Every row gives one point. Each copy is the shape, with its points in the same order, turned, moved and blurred by noise. Some copies are also mirrored. Which?
In the rows, 128 means zero.

Shape:
[[134 156 125]
 [ 79  95  93]
 [225 192 152]
 [157 173 128]
 [101  97 120]
 [100 111 180]
 [168 120  88]
 [173 144 107]]
Copy 1, 8 rows:
[[131 138 136]
 [130 166  53]
 [154  75 205]
 [140 128 162]
 [113 140  72]
 [ 60 128 101]
 [177 108 106]
 [165 109 134]]
Copy 1 is: only turned
Copy 2, 8 rows:
[[157 137 129]
 [159  51 127]
 [120 226 103]
 [153 163 120]
 [139  79 140]
 [102 109 180]
 [139 126  74]
 [145 151  94]]
Copy 2 is: mirrored
Copy 3:
[[120 119 118]
 [202 139 120]
 [ 49  52 136]
 [ 99 101 116]
 [169 141 145]
 [132 163 177]
 [161  69 125]
 [120  67 119]]
Copy 3 is: mirrored
Copy 4, 8 rows:
[[178 131 110]
 [100 103  81]
 [245 151 186]
 [201 134 128]
 [111 125 107]
 [120 184 111]
 [158  91 155]
 [181 111 153]]
Copy 4 is: only turned

Shape:
[[220 189 164 113]
 [105 120 152 100]
 [ 89 139 131 133]
 [137 169 166 165]
 [121  64 107  70]
 [109 126  81  74]
 [ 78 186 113  84]
 [134 137 187 149]
 [155 121 164 105]
 [173 119 171 156]]
Copy 1:
[[185 139 226 133]
 [ 78 125 145 136]
 [101 146 123 125]
 [159 181 144 155]
 [ 68  58 127 135]
 [ 88  91 123  74]
 [ 74 163 140  61]
 [120 166 171 178]
 [104 120 172 157]
 [153 136 158 189]]
Copy 1 is: only turned
Copy 2 (10 x 4):
[[187 130  93 202]
 [144 125 172  98]
 [ 99 133 168 111]
 [113 104 151 177]
 [159 128 130  34]
 [131 180 128  69]
 [116 199 176 122]
 [135  83 163 153]
 [168 105 138 121]
 [143  68 120 149]]
Copy 2 is: only turned
Copy 3:
[[167 144  70  44]
 [178 141 163 142]
 [150 164 149 161]
 [128 184 129 102]
 [184  68 171 160]
 [193 111 125 189]
 [202 177 110 186]
 [136 165 163  93]
 [167 122 143  99]
 [116 132 147  75]]
Copy 3 is: mirrored
Copy 4:
[[116 206 131 212]
 [114 114 133 120]
 [146  93 158 136]
 [121 111 154 217]
 [143 130  93  70]
 [172 147 147  90]
 [163 128 223 120]
 [ 98  96 125 177]
 [ 99 142 115 142]
 [115 123  91 190]]
Copy 4 is: mirrored

Shape:
[[138 154 172 119]
 [ 77  80 139 149]
 [ 89  81 192  88]
 [123 138  97 172]
 [128  49 123 156]
 [128 192  95  99]
 [178 132 134 170]
 [138 105 122 182]]
Copy 1:
[[160 134  97 139]
 [107 204 116  89]
 [154 162  82  51]
 [ 87 163 141 163]
 [103 173 176  74]
 [ 84 106  76 173]
 [140 135 171 160]
 [114 172 166 138]]
Copy 1 is: only turned
Copy 2, 8 rows:
[[144 154 111 115]
 [176  60  68 108]
 [195 100 121  59]
 [113  88  66 159]
 [184  45 110 152]
 [ 58 121 114 118]
 [148 128 108 187]
 [154  82  84 172]]
Copy 2 is: mirrored
Copy 3:
[[174 127 118 149]
 [ 88  67 137 128]
 [134  64  72 102]
 [103 132 183 159]
 [ 95  86 173  80]
 [121 188 117 180]
 [159 138 192 128]
 [120 105 192 128]]
Copy 3 is: mirrored
Copy 4 (8 x 4):
[[134 110 166 113]
 [ 91  94  92 167]
 [ 87  57 113  97]
 [136 165 122 177]
 [140 104  57 158]
 [111 199 166 105]
 [193 138 131 147]
 [159 126 103 174]]
Copy 4 is: only turned

Shape (12 x 6):
[[105 149 155 111  80 143]
 [149 133 115 103  50 115]
 [ 63  70 126 146 202 131]
 [104 109 198 153 215 142]
 [130  92 154 100  60 102]
 [ 97 106 156 158 222  92]
 [117 154 120  99 130 134]
 [ 63 104 158 160 163 119]
 [152  89 117  79  74 143]
 [ 99 153 154  58 117 139]
 [120 101 133  91  94  78]
 [149 117 102 110  65 121]]
Copy 1, 12 rows:
[[127 160 159 106 107  83]
 [115 145 179 171 103  62]
 [112 108 119  93 206 187]
 [118 169 145  92 149 225]
 [102 159 211 146 139  79]
 [146 132 139 128 176 221]
 [143 116 146 136  99 122]
 [134 159 131 100 188 162]
 [ 68 112 184 152 120  82]
 [135 115 169  80  90 106]
 [139 120 208 150 151 100]
 [ 96 119 165 172 121  71]]
Copy 1 is: only turned
Copy 2 (12 x 6):
[[139 187 130 133 107 148]
 [152 181 170 108  66 107]
 [ 36 115 113 131 193 102]
 [ 93  83  62 158 180 133]
 [127 179 135 145  67  79]
 [ 97  80 106 150 205  93]
 [137 159 132  93 141 131]
 [ 77 131 123 170 176 124]
 [110 175 130  87  58  93]
 [145 202  93 106 135 124]
 [130 174 144 129 109  62]
 [131 167 171  98  72 104]]
Copy 2 is: mirrored
Copy 3:
[[ 93 187 101 147 114  97]
 [125 173  47 113 138  91]
 [161 146 217 163 161 163]
 [130 122 223 168  75 126]
 [173 180  81 142 115  79]
 [145  86 208 173 132 125]
 [ 93 158 136 121 143  93]
 [138 144 178 195 130 127]
 [151 195  84  83 131 104]
 [ 89 199 143 129 132  55]
 [162 151 103 137 162  75]
 [136 166  60 107 145 105]]
Copy 3 is: mirrored

Shape (11 x 8):
[[ 57 123 130 153 106  99 107 122]
 [111 105 149 210  71 131  93 151]
 [149 167  97  77 157 128  73 182]
 [110  64 168  45 115 173 177 138]
 [136 143 176 154 121  64 148 112]
 [103 158 145 167  93  90 159 139]
 [105 130 108 171  71 122 147 127]
 [122 196 130  64 188 165 120 139]
 [152 179 119 119 167 214  91 185]
 [141 109 138  81 140 139 151  84]
 [133 127 168  58  80 155 106 119]]
Copy 1, 11 rows:
[[ 73 128 194 149 140 114  96 131]
 [ 81 125 142 158 106  71  76 196]
 [184 192 138 106 157 170 115 146]
 [112  33  83 110 170 177 121 110]
 [156  97 170 157 124  66  78  97]
 [131  95 198 132 113  78 110 136]
 [ 90 112 164 127 126  66 140 157]
 [167 158 141  82 108 194 131  82]
 [161 177  99  91  71 185 130 164]
 [127 105  98 122 152 124 130  66]
 [117 103  99  66 162 133  75 115]]
Copy 1 is: only turned
Copy 2:
[[ 81 142 104 176 123 105 129 166]
 [118 192  86 126  87 105  98 177]
 [164  74 119 105 152 195 158 153]
 [193  93  92 161  89  54 234 146]
 [158 132 173 171 117  89  88 158]
 [133 183 162 159 128  99 131 183]
 [109 191 147 154  94 112 143 150]
 [170  76 155  96 196 131 190 141]
 [184 136 106  43 183 153 180 158]
 [160  96 144 147 106  72 173 111]
 [152  77 131 103  76  87 180 166]]
Copy 2 is: mirrored
Copy 3 (11 x 8):
[[167 143 133 188 152 146 123 156]
 [129 141 156 200 182 161 169  93]
 [173 114 111 100  39 170 139 109]
 [183 185 173  77 128  42  79 103]
 [137 133  85 115 190 144 145 144]
 [163 121  72 165 173 131 148 127]
 [136 138 100 190 154 101 165 122]
 [191  61 131  74  72 118 116 140]
 [151  51 171 111  69 136 141  68]
 [131 144 138  88 117  83 126 162]
 [197 160 175  89 125  99 164 135]]
Copy 3 is: only turned
Copy 4:
[[ 87  94 203 138 124 143 131 107]
 [ 98 145 234 109 171 104 135 156]
 [137 141  90 191 116  87  95 175]
 [ 58 203 109 153 171 113 115  38]
 [ 39 110 144  82 149 159 153 148]
 [ 62 121 169  82 112 130 120 145]
 [116 143 198  87 141 142 101 131]
 [134 123  61 163  92  83 134 108]
 [178 136 102 144 138  29 128 146]
 [109 153  90 129 156 163 151  88]
 [ 85 212 119 167 126 124 154 102]]
Copy 4 is: mirrored

Shape, 13 rows:
[[136 137 152 194 124 147 141 128 142]
 [ 52 128  94 104 147 153 104 106 131]
 [134 115 114 102 154 136 151 103  92]
 [110 115  79  95 104 181 116 119 144]
 [112  97 157  91 157 163  78  99 132]
 [121  86 133 213  19  92 105 102  85]
 [161 117 140 109 151 128 113  94 123]
 [ 97 131 138  93 148 154 151 154 140]
 [137  57 129 105 171 166 125 110 129]
 [158 134 154 101 131 170 147 101  55]
 [160 142 146 113 115 139  74 249 143]
 [125 129 151 148  96 106 133 166 139]
 [166 130 140 144 169 176  64 124  61]]
Copy 1 (13 x 9):
[[130 148 167 103 127 176 131  94  95]
 [126 112 125 160 122 116 156  53 183]
 [101 108 107 118 169 148 140 115 163]
 [159 111 131  91 126 112 155  78 190]
 [104  99  66 117  96 121 149  74 126]
 [180 217 143 103 149 142   9  91 122]
 [ 94  99 107  90 134 120 122 112 119]
 [146 113 115 145 142 134 191  97 130]
 [ 92 126  75  80 152 129 175  76 140]
 [124 102  78 102 147 192 119 144 151]
 [177 174 131 123  71  95 196 183 108]
 [157 164 150 141 140 121 127 127  95]
 [ 78 141 102  89  67 166 132 154 159]]
Copy 1 is: mirrored
Copy 2, 13 rows:
[[122 175 166 110 165 141 128 165 112]
 [136 127  96 110  61 127 133 152  93]
 [152  94 115 160 136 145  96 154 129]
 [165 155 108 169  76 144 146 138  93]
 [160  93 109 114 140 166 169 144  83]
 [100 184 203 117 111 215 164 146 212]
 [175 100 146 129 158 159 126 154 116]
 [134 131  94 147 140  95 146 145  98]
 [136  74 133 174 129 159 149 171  78]
 [154 118  84 158 176 180 103 146 138]
 [133 147 150 137 177  92 165  30  96]
 [121 157 157 123 153 110 154 123 153]
 [138 115 129 116 177 204  93  95  80]]
Copy 2 is: only turned
